Each point is reached from the start by the listed moves, each made 0, 1 or 2 times, or once backwards (-1), plus a little noise. Is the number of moves made odd or even? Then give how often each move was made.

Moves:
(1): 9	-2	5	-11
(2): 18	13	-7	-11
(3): -1	-8	-1	9
Start: -7	-1	7	-7
Points:
30	34	-6	-38 => odd (0, 2, -1)
36	7	-3	-22 => odd (1, 2, 2)
39	33	0	-49 => even (1, 2, -1)
-27	-31	12	21 => odd (0, -1, 2)
49	32	5	-60 => odd (2, 2, -1)

Moves:
(1): 9	11	1	-3	4	12	-13	19	3
(2): 19	-9	10	4	0	16	8	-9	2
(3): -7	6	4	-6	7	-4	2	-10	-5
(4): -2	-8	13	-3	3	-25	18	-3	-13
(5): -4	3	-1	-1	16	9	8	8	9
(6): -18	16	14	11	-21	1	-13	7	0
Start: -4	-4	-11	-7	8	4	12	-1	8
Points:
9	-33	-24	-12	10	-18	30	-34	-5 => odd (-1, 0, 0, 0, -1, -1)
60	-8	7	-28	35	42	11	-14	1 => even (2, 2, 2, 0, -1, -1)
39	-5	-28	-19	30	31	0	42	20 => even (2, 0, -1, 0, 0, -1)

Moves:
(1): 0	-11	3	-4	1	6	-12	4	0	-6
(2): 6	2	3	-4	12	-4	-7	2	-13	5
(3): 1	10	-2	5	5	9	-5	7	-4	4
(4): 6	-11	-16	5	13	7	1	-4	2	-2
(5): -13	-2	11	20	8	-8	2	7	2	4
(6): -6	0	-1	-3	2	-6	-6	-2	-3	1
(7): -14	-2	1	-10	14	6	9	8	1	1
(8): 0	-5	-3	2	2	-6	-2	10	-7	0
(9): 2	3	-2	1	7	1	-2	9	6	-2
Start: 0	-3	3	9	-4	2	5	-1	-4	-4
Points:
-32	-45	13	42	26	20	7	26	18	-17 => even (2, -1, 0, 1, 2, -1, 1, 0, 0)
-27	-14	3	-12	7	-11	8	-5	-6	-6 => even (0, 0, -1, 0, 0, 2, 1, 0, 0)
48	-41	-18	-10	16	3	-42	2	-26	-22 => even (2, 2, -1, 1, -1, 0, -1, 1, 1)
8	-42	-32	-33	60	46	-13	16	-7	-21 => odd (2, 1, 0, 2, -1, 0, 2, 0, 1)
12	-35	-8	17	-23	23	-17	-27	12	-23 => odd (2, -1, 0, 1, 0, 0, -1, -1, -1)

Moves:
(1): 3	1	0	-1	9	-12	3	-7	-2	2	-17	11	-1	7	12	1	-4
(2): -1	-1	2	-5	6	-3	9	5	-4	4	8	7	-4	-1	6	1	1
(3): -12	2	10	-3	4	3	11	4	1	-5	15	3	-3	7	0	1	5
(4): 3	1	-3	8	15	-4	-14	3	-6	5	-8	0	10	-13	1	-5	5
(5): 1	-17	7	-2	23	-1	-4	12	2	13	-7	8	10	-2	10	-2	4
(6): 7	-4	-7	5	-5	17	4	-2	-5	-12	5	-14	3	-9	-11	-8	-10
(7): 3	-3	-5	7	-1	-2	-1	-5	0	4	3	-10	6	6	0	-4	1
(8): -9	2	-1	-4	1	-6	7	-6	9	1	-3	-3	4	-1	5	8	1
(9): -18	9	-6	3	-2	-10	-5	0	-1	-3	1	10	2	-4	14	-8	-3
(10): 5	-2	-2	12	5	6	-1	16	-1	-4	6	-1	5	-4	0	1	5
(11): 4	-1	0	0	-2	2	-6	-3	1	-5	2	-7	5	0	2	2	0
(12): -2	-4	-1	1	-2	-6	-11	-9	4	-5	0	5	-10	9	-3	13	0
(13): 0	4	-6	-4	3	5	2	0	9	5	1	-17	-2	-1	-2	-3	3
(14): -4	-4	-3	-2	2	-2	1	3	2	-9	1	-2	5	3	4	-2	9
Start: -9	19	4	-14	18	-3	-11	-3	-9	-1	-8	-3	5	2	6	1	4
Points:
34	3	7	4	52	37	-28	41	-39	-9	21	-18	17	-45	-20	-10	16 => odd (-1, 2, 0, 2, 0, 1, -1, -1, -1, 1, 1, 0, 0, 0)
-36	45	-2	-1	7	-5	4	25	-10	-13	34	22	-22	-16	5	23	4 => even (-1, 2, 0, 0, -1, 0, -1, 1, 1, 2, -1, 1, 0, -1)
-49	-11	22	-4	59	-28	-34	22	-23	17	32	60	-3	13	40	4	5 => even (-1, 2, 1, 0, 2, 0, 1, -1, 2, 0, 0, 2, -1, -1)

Moves:
(1): -10	-3	-8	-9	9	6	-3	-7	0	-1	-2	-1	-5	-3	-10	-4	1	0	-4	1	-5	-5	-2
(2): 0	4	0	-1	6	-7	2	-2	0	-1	4	-4	4	-3	0	2	-2	-1	-1	2	-3	2	5
(3): 2	1	-1	3	-2	-3	0	3	-2	1	-1	-4	-6	7	-2	-2	-3	-7	7	-2	3	8	7
(4): -2	-2	-1	0	-5	-1	3	0	-5	0	0	-1	3	-8	-1	1	2	-3	1	1	-3	-2	-4
(5): -1	1	2	-5	9	-2	-1	-3	-2	-6	-8	1	-1	2	-2	2	1	1	-1	0	-6	1	1
(6): 1	-1	0	1	1	4	-1	-2	10	-6	-2	-9	13	1	1	-13	0	-13	-1	8	-4	-3	-3
(7): -3	0	5	-4	0	2	-8	2	-4	-3	11	-3	-8	-2	-1	-4	-11	1	-1	6	-5	-4	-1
(8): -10	7	5	-10	6	5	1	10	-1	2	5	-5	-3	4	9	2	-1	-9	-10	6	3	-3	-2
(9): -3	3	-1	-5	-1	0	-3	2	1	1	-5	0	2	-3	0	4	2	0	1	-3	-2	0	1
(10): -3	2	1	2	7	-5	-3	-1	-4	3	-1	0	-1	-2	-2	-2	2	1	3	-1	-2	7	1
(11): 7	16	4	0	4	6	8	-3	7	-4	0	4	-2	3	7	4	-3	0	7	-3	-8	1	-9
(12): 2	7	5	6	2	-1	10	7	2	-4	-15	3	-1	-1	-4	-5	3	-4	-1	3	11	10	2
(13): -3	-5	-2	1	5	-8	-6	-5	0	-5	6	1	4	1	0	5	-4	0	-2	-5	7	-1	4
(14): 1	-6	-5	-6	-4	-5	1	9	-2	1	-1	-4	2	4	3	3	5	0	-4	6	-2	4	-7
(15): -2	-3	-4	-3	-3	-11	1	5	8	-1	7	3	1	-1	6	-2	15	-2	-7	-9	-4	-6	6
(16): -1	-1	-2	1	5	-1	-5	1	-6	2	-1	-2	-1	-3	-3	5	2	3	4	4	15	-8	0
(17): -5	0	-4	4	-5	-3	5	-3	3	3	4	-1	-2	1	6	2	3	3	8	7	3	-8	3
(18): 2	-1	13	3	-1	4	-3	3	1	-4	8	-2	7	7	-8	-2	4	5	-2	2	-1	3	4
(19): 3	1	-16	4	0	-3	-7	8	-9	-5	-1	3	-5	3	5	-1	-4	1	1	-4	-4	0	2
(20): -2	0	5	-6	0	-1	-2	-2	-3	-4	4	4	-4	-7	6	7	2	-5	-2	0	3	6	4
Start: -1	3	4	-2	-2	-4	6	4	-3	-2	3	2	0	2	1	1	0	1	0	0	-4	6	8
Points:
-23	-4	-60	-13	1	-31	9	43	2	-15	23	-34	22	10	57	-10	10	-31	-25	43	-4	-53	-14 => even (0, 1, -1, 1, 0, 2, 0, 2, -1, -1, 0, 0, 1, 2, 1, 1, 2, -1, 2, -1)
5	-25	49	-9	-14	-27	-9	16	14	-19	32	-29	46	2	-15	-43	25	-2	-22	37	-56	24	11 => even (-1, 1, -1, 0, 1, 2, 2, -1, 0, 2, -1, 0, -1, 2, 1, -1, 0, 2, -1, 0)
10	19	31	27	-12	25	8	35	-8	-34	-21	-29	-2	31	-32	-59	-25	-24	28	50	-11	22	11 => even (0, -1, 2, 1, 1, 2, 2, 0, 0, 0, 0, 2, -1, 0, -1, 0, 1, 2, 1, -1)
-18	-22	21	-46	10	-35	-43	50	-23	-31	48	-15	21	38	18	16	6	-7	-58	-3	-31	12	24 => odd (-1, 0, 0, 0, 2, 0, 1, 2, 1, 0, -1, -1, 2, 2, 1, -1, -1, 2, 1, 0)

Moves:
(1): 4	-2	-2	-1	1	-2	5	-2	-6	6	3	2	-2	0	0	-4	4	-2	-2	-6	-3	0	1	0	-2	2	0
(2): -1	0	-3	0	1	-3	-4	4	-2	-3	2	2	-1	0	-1	0	5	-4	1	-2	2	-3	5	-4	0	-1	-2
(3): 1	2	4	1	3	-4	0	-2	2	-2	1	1	2	1	-8	3	0	-1	-3	1	0	2	2	-1	-1	2	1
(4): -1	2	1	-1	1	-4	0	4	3	1	1	-3	-3	-2	-2	-2	-4	-1	0	1	-2	1	-2	-1	0	3	1
(5): 2	-4	-2	1	1	-2	7	-3	-2	-5	-1	-5	-7	1	3	3	2	-2	5	3	0	5	4	1	-7	0	-2
(6): 0	-8	-1	3	-8	0	2	-8	10	9	-5	2	3	5	1	0	-5	-3	2	-5	-1	1	-1	-4	-5	-2	-1
(7): 4	0	-1	-2	0	0	-3	4	0	-2	0	2	-1	-3	-3	1	2	-4	0	9	1	1	-1	0	0	0	-5
(8): 1	1	0	1	0	0	2	-4	4	3	1	-4	-1	5	4	3	-1	6	0	-4	-1	1	-2	2	-4	-1	6
(9): -9	-2	-6	0	5	2	-1	-10	2	2	6	-2	-5	-3	4	-3	1	2	0	-1	4	-4	0	1	0	-5	5
(10): 0	0	1	-4	-5	0	3	-2	-3	0	0	1	-5	5	0	3	1	-3	-1	-5	2	-1	-1	1	-1	-3	1
(11): 6	-1	-6	-1	-2	-5	1	-6	-2	-2	-2	1	-1	-2	-3	5	-1	-1	-1	0	1	6	-1	-1	-1	-2	4
(12): -4	2	-4	-6	-2	-1	0	-1	3	-1	0	-1	-2	0	-1	0	-2	-1	6	1	-2	-8	9	4	0	6	1
(13): -2	0	-2	-2	-1	-3	0	0	-6	-3	-5	1	-2	4	0	-2	1	-3	-2	2	1	-5	-8	-2	-6	0	-2
(14): -4	-4	0	-5	6	2	2	0	-3	0	1	-6	-1	-1	2	1	1	-2	2	1	-6	0	0	-3	2	-2	-2
(15): -6	-2	-3	1	2	1	2	-1	3	2	2	2	-2	0	4	0	3	2	1	-4	3	-3	-2	-2	1	0	6
(16): -4	-6	-2	3	2	-3	-2	3	3	3	5	-3	1	0	2	0	-2	1	-1	-3	-1	0	-1	7	0	-1	4
(17): -1	5	3	-3	4	-4	0	-2	-2	2	2	1	-2	-1	1	3	5	-6	7	-5	-2	-1	-3	2	1	-3	-2
(18): -1	-3	-2	-1	0	-4	5	-7	4	-3	-1	-4	-3	3	3	-3	6	-1	-3	2	-4	1	0	4	2	-3	4
(19): 2	-2	3	-1	-1	-1	0	-2	4	-4	1	2	-3	-1	2	-2	1	-2	2	-2	3	-3	0	0	0	-1	2
(20): -5	2	-4	7	0	4	-2	5	1	0	3	-1	2	8	-6	-8	-1	2	1	0	2	7	-5	-3	0	1	4
(21): -4	-3	-7	-3	-2	2	3	-3	6	2	5	-4	1	-1	5	1	-2	2	-2	-4	1	9	-4	1	-10	-3	4
(22): -3	-4	-4	-6	-5	2	-3	1	3	-1	3	-7	-1	-1	3	0	8	3	5	-2	6	0	2	3	6	3	-3
(23): -8	-5	3	0	-6	-2	-7	1	-6	-7	4	-1	-8	-2	4	2	10	5	4	-3	-6	-3	2	-1	2	-4	-1
(24): 4	2	2	-1	-2	-2	4	4	-3	0	-2	1	4	1	-3	0	-3	5	-2	3	-2	-2	-3	-1	0	-3	-4
Start: -4	-3	1	-4	3	-2	-7	-9	-1	-2	3	-4	-2	-3	6	3	1	1	-1	-5	3	-6	-9	0	5	1	3
Points:
-60	-26	-25	3	4	4	-8	-45	12	14	41	-22	-32	26	29	-6	38	1	24	-48	15	-1	-25	9	-17	-16	29 => odd (1, 0, 1, -1, 1, 1, 0, 1, 2, 1, -1, 0, 1, 0, 1, 1, 2, 0, 0, 2, 1, 1, 1, -1)
-22	-9	-5	1	22	-7	-17	-11	14	-21	12	-18	3	-7	17	-9	-1	5	-22	-1	-10	-1	-6	8	8	-6	26 => even (-1, 1, 0, 0, -1, -1, -1, 0, 0, -1, 0, 0, 0, 1, -1, 1, -1, 2, 1, 0, 1, -1, 0, -1)
-27	-14	-20	-10	-23	-2	11	-25	48	17	14	-12	-7	27	1	3	7	-7	16	-44	33	0	13	-11	-8	14	16 => odd (0, 2, 2, 1, 1, 2, -1, 0, 0, 2, -1, 1, -1, -1, 2, -1, 0, 0, 0, 1, 1, 2, -1, 0)
